Rows are points. Each copy is the shape, with its points in the same order, turned, moved and blurred by noise. Is it also mirrored, or only turned?

Shape:
[[-27 -11  17]
 [ 21  59  34]
 [ -5  24  -2]
 [-31  23 -63]
 [  4  76  10]
 [-20  10  19]
 [-30 -45  10]
 [ 21 -33  54]]
Copy 1:
[[-31 -67   5]
 [-31  11  54]
 [-33 -22   6]
 [-53  -8 -65]
 [-55  19  29]
 [-31 -45  14]
 [-11 -94 -13]
 [ 23 -72  40]]
Copy 1 is: only turned
Copy 2, 8 rows:
[[ -3  53  -4]
 [ 73  48 -43]
 [ 20  31 -37]
 [-31   1 -68]
 [ 56  41 -75]
 [ 12  53 -20]
 [-25  44  22]
 [ 40  49  42]]
Copy 2 is: only turned
Copy 3 (8 x 3):
[[-14   6 -14]
 [ 57  26  31]
 [  6   3  26]
 [-46 -17  61]
 [ 40  32  58]
 [  3  14  -2]
 [-36 -13 -34]
 [ 38 -13 -49]]
Copy 3 is: mirrored

Shape (10 x 4):
[[-25  -9  68 -13]
 [-31 -15  21 -38]
 [ 51  38   6  25]
 [ 52  22 -47   4]
 [-23 -69  34 -35]
 [-23 -61  11  34]
 [ 33  20 -32   7]
 [ -4 -19 -73  41]
 [ 18  48 -57  18]
 [ 39 -26  -4 -16]]
Copy 1, 10 rows:
[[ 47 -60  15  28]
 [ 60 -40  34 -15]
 [ -3  26 -31  22]
 [ 11  47 -31 -33]
 [ 97 -73   2 -17]
 [ 43 -71 -43 -33]
 [ 10  30 -18 -23]
 [ -4  -4 -45 -87]
 [-25  34 -12 -45]
 [ 63   5 -30 -21]]
Copy 1 is: only turned
Copy 2:
[[-58  28  26 -15]
 [-14  27   4 -40]
 [ -7   3 -22  68]
 [ 39  -7 -55  42]
 [-45 -13  -2 -70]
 [-22 -55  24 -24]
 [ 32  -3 -33  32]
 [ 67 -60  -6   3]
 [ 63  -2 -18  49]
 [-15 -20 -46  -5]]
Copy 2 is: mirrored
Copy 3, 10 rows:
[[ -41  -79   23   14]
 [   1  -63   46   13]
 [ -11    4  -22  -51]
 [  50   11    1  -45]
 [  22 -103   19   33]
 [  21  -44  -20   60]
 [  31   13    1  -38]
 [  68   35   -2   30]
 [  31   45   21  -30]
 [  36  -53   -6  -29]]
Copy 3 is: mirrored

Shape, 14 rows:
[[ -8  10  26  -7  -2 -36  62 -16]
 [ 63  26 -10  34  -5  45  34 -79]
 [-41 -18 -39 -44  10 -22   4  58]
 [-15  21 -16  -9   3 -30   6  53]
 [-44  14  -3  16 -16 -35 -53  26]
 [ 86   2  12  28  44   5  28 -64]
 [-55 -27   1 -58  11 -15  -8  13]
 [-17  45  13 -35   7   5  13   2]
 [  2  34 -38 -46 -12 -44  -9  22]
 [ 14   3  22 -31 -12  12  29  39]
 [ 56   6   2  47 -20  45  20 -51]
 [ 48  22 -51  85  -8  27  48 -69]
 [ -7  47 -12   0  58  15  33  15]
 [ 55   4  -6  69   2  12  20 -28]]
Copy 1, 14 rows:
[[-19  16  26  20   7 -61  11   8]
 [ -8 -12 -25 104 -15 -11  63 -44]
 [-17 -21 -27 -73   3 -14 -16  28]
 [-12  16 -22 -34  24 -13  11  44]
 [  3  -4 -24  -8  82  16 -26  23]
 [ 29 -16  -3  68  -3 -38  99 -40]
 [-13 -18   8 -60  23 -19 -29 -18]
 [-35  31  -2 -14  13  -3  18 -14]
 [  5  34 -59 -37  19 -22  -3   9]
 [ -2  18  19 -12 -24   3  15  17]
 [  5 -20 -14  93 -14  12  47 -25]
 [-25 -39 -63 121  -5 -28  58  -4]
 [-60  -2 -13 -11  16 -11  71   8]
 [ 12 -29 -20  86   4  -7  62  19]]
Copy 1 is: only turned
Copy 2, 14 rows:
[[  6 -11  51   3   5 -31  60 -34]
 [  3  12 -16  47  84  45  26 -32]
 [ 15  29 -19 -30 -68 -64  21  24]
 [ 24  47  18  -9 -38 -44  19   9]
 [-21  53  29   0 -49 -28 -34   8]
 [ 39 -32   5  16  86  21   9  -7]
 [-22  -1 -16 -51 -55 -34  20 -21]
 [  8  40  20 -37   8 -20  40 -29]
 [ 44  57   1  -1 -47 -34  13 -33]
 [ 20  22  12 -29 -22   9  60   5]
 [ -9   7  -6  43  65  61  33  -5]
 [ -8  19 -17  97  98  12  30  -1]
 [ 18  37   3 -27  50 -46  39  18]
 [  7   2  20  64  67  25  10  33]]
Copy 2 is: only turned

Shape (12 x 9):
[[  22   -5 -106  -72  -48  -40  -25  -19  -15]
 [  17  -11  -38   16   -6  -47    8    8  -17]
 [ -48   14  -38   12  -29   60   -5   39   -8]
 [  28  -31   31  -45  -33   19   38  -32  -21]
 [  -2  -13   30    2  105  -43   87  -12   32]
 [ -67   42   17   24   -4   32   -2   19  -11]
 [   8  -55   19   31   -3   49    1    0   36]
 [ -12  -56    7  -22  -27   45   55    2    0]
 [  30   15   15  -21  -28   27  -28  -70  -20]
 [ -30  -42   25   18  -25   47    5  -70   -5]
 [ -21  -45   13    6    7  -12  -30   37   19]
 [ -19  -59  -84   14   80  -13    0   41  -30]]
Copy 1:
[[ -86   48 -101  -15  -12   16  -51   13  -19]
 [ -28   28  -23   -2  -17  -14    8   29   13]
 [ -31  -15   35   34   -1   71  -45    7  -15]
 [   5   -7  -46  -33  -17   32   34  -60  -32]
 [  24    9    9  -58   82   -2   88   13   57]
 [  -6    2   74   20   26   31  -28  -18  -21]
 [   4  -82   -1   -3  -12   22    8  -21   26]
 [ -15  -37   -7  -33  -20   73   31  -27  -10]
 [  -7  -11  -51   24   13  -14  -10  -75  -40]
 [ -42  -66    8    5    4    7   29  -68  -29]
 [  -2  -41   17  -45   -9   -4  -30   23    9]
 [ -42  -25  -17   -9   37   17   19  121   -3]]
Copy 1 is: only turned
Copy 2, 12 rows:
[[   8  -10  -43  -74  -42  -83  -62  -47    3]
 [   2  -16  -29    8  -32  -22  -42   25  -21]
 [  11   -1    2  -64  -34   21   43    3  -61]
 [  47  -57   26    8   21  -14    7  -30   27]
 [  90   39  -41   93   29  -26   31   58    1]
 [ -25   22   27  -13   -9   19   57   20  -52]
 [  54  -13   -6  -16   -9   74   25   13   18]
 [  66  -60   11  -19   -8    2   44    4    7]
 [ -14  -13   12   -3   32   12  -15  -78   17]
 [  -4  -37   -9    3   -4   39   63  -33   40]
 [  20    6   -6  -33  -11   22   -6   64   23]
 [  27   -4 -111  -37    1  -10   -5   77  -40]]
Copy 2 is: only turned

Shape, 14 rows:
[[ -21   23  -51  -84   21   16  -14   -9   -7  -20   57]
 [ -15   46    1   -3  -26  -11  -24  -20   -4  -36   40]
 [  60    2    1   47   16    3  -12  -19   37  -73   -4]
 [ -28  -21  -24   12  -11  -55   41  -27   45   23   23]
 [  16  -41   26   10   43   59   22   22  -56   -8   62]
 [  -6  -35  -34   25   14   13  -37    6  -23   36   20]
 [  24   23  -59   20  -34  -12    4  -24  -29   -8   30]
 [  59   40  -15   23   36   30  -33   33   34    4   66]
 [   3   35   35  -39   -6   46   47  -23   42   58   -6]
 [  26   81  -28  -44   21  -74    0   -6   63   34   28]
 [  33   -8  -13    8  -46  -56   21   33   83   24    1]
 [  -8   58  -16   14   -4  -18   18   27   60   17   15]
 [  32   12   -9  -19   33  -52  -23   57   17   41   20]
 [  -1  -21  -14   30   35   36   52   -2  -25 -121  -19]]
Copy 1, 14 rows:
[[ -16    7   15  -58  -68   56   26   -9   16  -22  -51]
 [ -29   -8   45  -12   11   18  -16  -10   45  -10  -15]
 [  56   19   45    8   17  -27  -30  -15   17  -39   35]
 [  -9  -75  -38    3   -5  -28   13   15   23   23   -6]
 [   7    6   55  -32   14   17  -14   34  -96  -29  -64]
 [ -30  -13  -13  -25   -9   13   -8  -31  -68    1    2]
 [ -42    5   38   34  -31   -9   15  -15    7   -1   -8]
 [  23   24   63  -66  -13  -45  -18  -47  -14   22  -30]
 [  46    6    4  -33   16   38   35   41    9  100  -24]
 [  -5  -23   12  -86  -52  -43   25   13   73   42   14]
 [  27  -17  -39   -1  -26  -69  -45   17   41   55    4]
 [ -10    8   -7  -41   18  -42    6   -2   61   40  -27]
 [ -17    5   -5  -92  -42  -39  -31   16   -2   20    3]
 [  40   41    9   33   51   17    8   26   -6 -114  -22]]
Copy 1 is: mirrored
Copy 2 (14 x 11):
[[-59  61 -38 -40  11 -21  44   5 101  15  34]
 [-52  34  12 -22  26 -47  25 -30  22  30   1]
 [  0  24  25  59  13   4  74 -17 -25  14  13]
 [-31 -59  -4  17  14 -21  24  30  67  55 -21]
 [ -4 -17 -12 -24  -5  29  11 -51  39 -71  63]
 [-29 -27 -52 -31 -23  13  12  12  10  19  45]
 [-24  -3  -2 -17  48 -44  18  22  15  39  62]
 [-22  46  22  -4   1  59  16 -40  24  49  68]
 [ 56   8   1  16 -30 -40 -19 -32 100  49   9]
 [-37  54  10  27  41  17 -19  30  79 104 -13]
 [ 19 -17  58   6  -8  13  26  53  46  85 -16]
 [-30  16  46  18 -25  -7 -10   2  60  78  18]
 [-29  30  10 -13   0  62 -29  46  38  40   6]
 [-38  11  21  69  -2 -45  79 -13   5 -77  37]]
Copy 2 is: mirrored

Shape, 17 rows:
[[ 34   2 -87 -12   4  45   1 -29 -18 -53   9 -34]
 [ 21 -17 -35 -38   3  15 -49   1 -57  -5   0 -17]
 [ -7 -19  57 -53 -47   3  24 -34  10  30  30 -56]
 [-22 -17 -58 -20  22  32  -7  25   9   4  -1 -34]
 [-54 -21   2  47  50 -17 -22 -25  43 -29  13  36]
 [ 15 -51 -49  -6  -6  15  -8 -15 -20 -32  11 -85]
 [ -3 -18  -5  80  69 -23  53   1  10  -2 -20  22]
 [-11   3 -88   8 -18 -12 -15  38 -30 -25  -2 -37]
 [  8 -54 -23  70   4  -7  -3  13  38 -18  18  44]
 [ 26  17 -27 -36  -2  48  -9  42 -20 -67   4 -58]
 [-39  19 -56  20 -23  54 -19   7 -41 -12   0  -8]
 [-19 -33  13 -66 -52 -10  14 -33  27  15 -30   3]
 [ -6 -20 -20  38  35 -64  19 -27  30 -33  40  25]
 [ 18  -5  21 -57 -45   6   6 -31  25  69  27 -31]
 [-22  19  50 -56 -22  16  56   1   1  46  29 -19]
 [-18 -32  34 -35 -56  -3  31 -24 -19  38   4 -14]
 [  6  31  42 -40 -53   4  -2 -24  15  40 -20 -58]]
Copy 1, 17 rows:
[[  2  55  44  14  10  51 -10 -48   0  -4 -77 -11]
 [-41  18 -10 -17 -17  56 -20 -22  -2 -10 -49  51]
 [-14 -26  -4 -28  17  44  25 -17 -43  86  30  18]
 [-26  55  -6 -14   4  -7 -34  -6  34  22 -33   4]
 [ 84  -5 -30 -20  -2 -23 -53 -16   7 -31  24 -22]
 [-22  53  -4 -40 -15  39 -23 -21 -25  19 -67 -23]
 [ 46 -27  19  16   7 -72 -62  46 -19 -12 -37 -34]
 [-40  87   0  -6 -35  -7 -25  -5 -18 -20 -44  24]
 [ 93  13 -14 -17 -35 -43 -26   8   6  -4 -53  18]
 [-59  34  11 -15   7  42  46 -23  21 -38 -50  -8]
 [-35  34   7  38 -44 -11 -35 -60  13 -11 -12  15]
 [ 10  -8  37 -73   6   9 -14 -39 -17  52  12  63]
 [ 93  25 -18 -14  32 -15 -30  10 -48 -20 -22   1]
 [  8  -3  10 -14  19  50   6   9  -4 106  22  55]
 [-30 -18  -1   1  48 -10  20  -4 -18  70  28  26]
 [-14 -27  14 -34  -4   3   0 -28 -45  78   5  52]
 [-33  -8  44 -29  -6  52  22  13 -22  66  39  21]]
Copy 1 is: only turned
Copy 2, 17 rows:
[[-12  76 -16 -18  34  58  47 -16  32  12  14 -28]
 [ 10  24 -14 -52  25  20  14  -6  23  20 -23  31]
 [  3 -58  36   1   7 -26  34  25 -51  50  39  -5]
 [-20   2 -28  -2 -23  47  45  10  41   2 -14 -14]
 [-65   7 -18  52 -16  41 -66  -4  17 -32  52  42]
 [ -9  25 -33 -13  15  53  30  14  16  78   9 -24]
 [ -8  -1 -35 121   8  29 -34 -46  20 -13   5  12]
 [ -5  58 -26  -1 -40  10  13   0  70  43 -10 -20]
 [-56  53 -59  69 -27   9   1 -11 -16   2  26  47]
 [ 20  59   4 -31 -16  47  22  26 -17   8 -25 -50]
 [-13  35  11 -20 -59  29  24 -49  38   8   8  -1]
 [-21 -41 -24 -25   9 -48  19   4 -28   2  38 -18]
 [-28  40 -28  84  25   3 -36  16  31  -8  55  24]
 [-20 -50  39  -1  27 -44  67  20 -21  28  26   9]
 [ 30 -61  50  25 -11 -20  54  10 -30  -8  37 -13]
 [ 14 -50  -1   0  -9 -46  26 -20 -25  43  45   5]
 [-11 -41  52 -11  -1 -47  26   4 -40  41  -9 -33]]
Copy 2 is: mirrored
Copy 3:
[[  -5    3   11   20  -20  -48   16    3    0  -84   19  -77]
 [  19   23   19   -5  -31  -23    6   -3  -59  -18    3  -62]
 [ -19  -57  -14  -65   -3    8  -65   32   -5   15  -37  -45]
 [   4    9    4  -10   -2   18   30   -5  -14  -56  -42  -45]
 [ -18  -11  -33   56   81   43  -14  -27  -51  -27    1   -9]
 [  -3  -24  -19   11  -39   -2    1  -15   -3  -40  -24 -101]
 [ -35   -2    2   68   72    9    9  -73   29   15   -7    5]
 [ -30   49  -26   14  -50  -13   43    0  -17  -46  -23  -36]
 [ -31  -43  -28   74   33   24   35  -10  -30    9   22    5]
 [  40   40    7   21  -24  -20   -6   51   16  -45  -18  -65]
 [ -27   33   34   14  -35   24    3    2  -32  -61   10  -20]
 [  10  -68  -36  -43  -19  -22  -48    1  -38  -28  -35   20]
 [ -52  -16  -54   50   72  -18   -1  -19  -27    0   -2  -23]
 [  -4  -55  -13  -93    8  -10  -29   31  -14    2  -13  -18]
 [ -32  -30   29  -76   27    0  -47   40   -1    6  -61   -1]
 [ -26  -56    1  -43  -27    4  -47    9  -31   15  -33   -6]
 [  10   -9  -25  -83  -13    9  -72   20   18   -1   -3  -10]]
Copy 3 is: only turned

Shape (17 x 12):
[[ 30 -15   1  -6  20  -3  35 -12  28  10 -27 -51]
 [ 12  28 -15  -1  -3 121 -28   7  17   7 -25  28]
 [ -8   0  -8  -5  48   6 -41  -3   9   9 -15   4]
 [-11  -6   1 -16  10  91  -5  14  20   6  18  33]
 [  9  28 -41   9  -5  -8 -40  -4  -2  10  66 -60]
 [ 55 -14   7 -12  46   7 -41  24 -29  11  14   1]
 [ 22  -4 -39   7  -2  19 -36   7  21  -8 -21  32]
 [-13   9 -23  32   3  -7 -27   1  15  21 -20  19]
 [ 15  45   9  -3  -6  -5 -33 -22  -1  17  16  13]
 [ -7   9   3  28  12  -2   4 -18  16  12 -26  17]
 [ -8  12   5  50  -3 -16 -19  26   8 -12 -25  27]
 [ -5  16  -1   9   5 -13 -15  20   4  17 -28  31]
 [ 10 -10 -11  13  -3  -9 -23   2 -31 -33  10   5]
 [-14 -21   8 -12   6   0  18   2 -16  15 -24 -39]
 [ -2   1   1  -9  -2  18 -20  16  15 -46  21 -37]
 [  0   9   1 -13  -2 -16   3  22 -17  21 -20  13]
 [  6  61 -13  10  -2  -6  61  -7  -4 -32  -9 -15]]
Copy 1, 17 rows:
[[-14  14 -10 -24  21 -32 -15 -11 -11  48 -23  34]
 [ -2 -12  52  49 -25  32 -79  61 -57  45   8  16]
 [ 25 -33   4 -13  -3 -26 -58  13 -21  -9  19   1]
 [ -9 -40  53  17 -33  42 -47  37 -18  35  24  30]
 [ 10 -20 -63  10 -50  22 -26   7  -4 -18 -53  -4]
 [ 22 -40 -30   5 -40 -24 -24 -19 -46  26  46   2]
 [ 12 -46  36  21   0  -3 -29  11 -64   3 -14  -8]
 [  0 -29  26  22   2 -40 -27  18 -20 -24 -19  -4]
 [ 15  14   6  29 -41  -7 -22  -6 -28 -34  -1  15]
 [  0  -5  38  20  12 -34 -28  -1  -2  -4  -6  13]
 [ 13 -31  46  36 -12 -46 -24  -6  -3  -3 -17 -27]
 [ 21 -20  42  14 -13 -46 -12  18 -22 -10   5  -3]
 [  5 -28   1  16 -17   2  -8 -26 -15  -2  13 -45]
 [-30   4   1 -29  -3 -23 -12   8  11  28   6  -9]
 [ 18 -15   5 -13 -34  29 -33 -13  -4  35 -28 -23]
 [  2  -6  19  -2 -19 -39  15  22 -12   0  10  -5]
 [ 35  48  12  32  19   3  20  11  20  29 -24  -4]]
Copy 1 is: only turned
Copy 2:
[[ -33   50   63   37   14  -19  -21   -6  -10   22   -2   -4]
 [ -33  -18   -2  -25    2   30  -15   -2   43   28  -48 -105]
 [  14  -14    1   14  -17    4  -20   -3  -28   16  -38  -11]
 [   0  -17    0  -13   18   25    4  -38   38    1  -23  -73]
 [ -28  -58   70  -19  -26    0  -15   19  -31    7   37    3]
 [  29   -1   38   -8   -7   12   38   25  -18   43  -28   -4]
 [ -21   -9   -5   24  -42   22   13   19   12   11  -28  -33]
 [ -33  -16  -12   18  -20    1  -20   28   -3  -16  -30    0]
 [ -27  -21  -14  -26  -10   11  -15   22  -17   38   16    3]
 [ -34   12  -17   16    6   -6  -15   12  -15  -11  -20   -9]
 [  -9    2  -22   21   -8   -4   -6   64   -7  -31  -14  -14]
 [  -7   -5  -22   12  -12  -10  -12   30   10    5  -18   -3]
 [   1   10   18  -12  -32    9   18   28  -28  -20    9  -12]
 [   2   45   50   -5   -3  -28  -28   -5    3  -14  -10   -1]
 [   9    1   46    5  -14   15  -20   12   -9   -6   40  -45]
 [  -1   18    2   -3  -14  -28   -6   27   21   13  -10    7]
 [ -41   28    1   -1    0  -65  -13   28  -25    7   49  -44]]
Copy 2 is: only turned
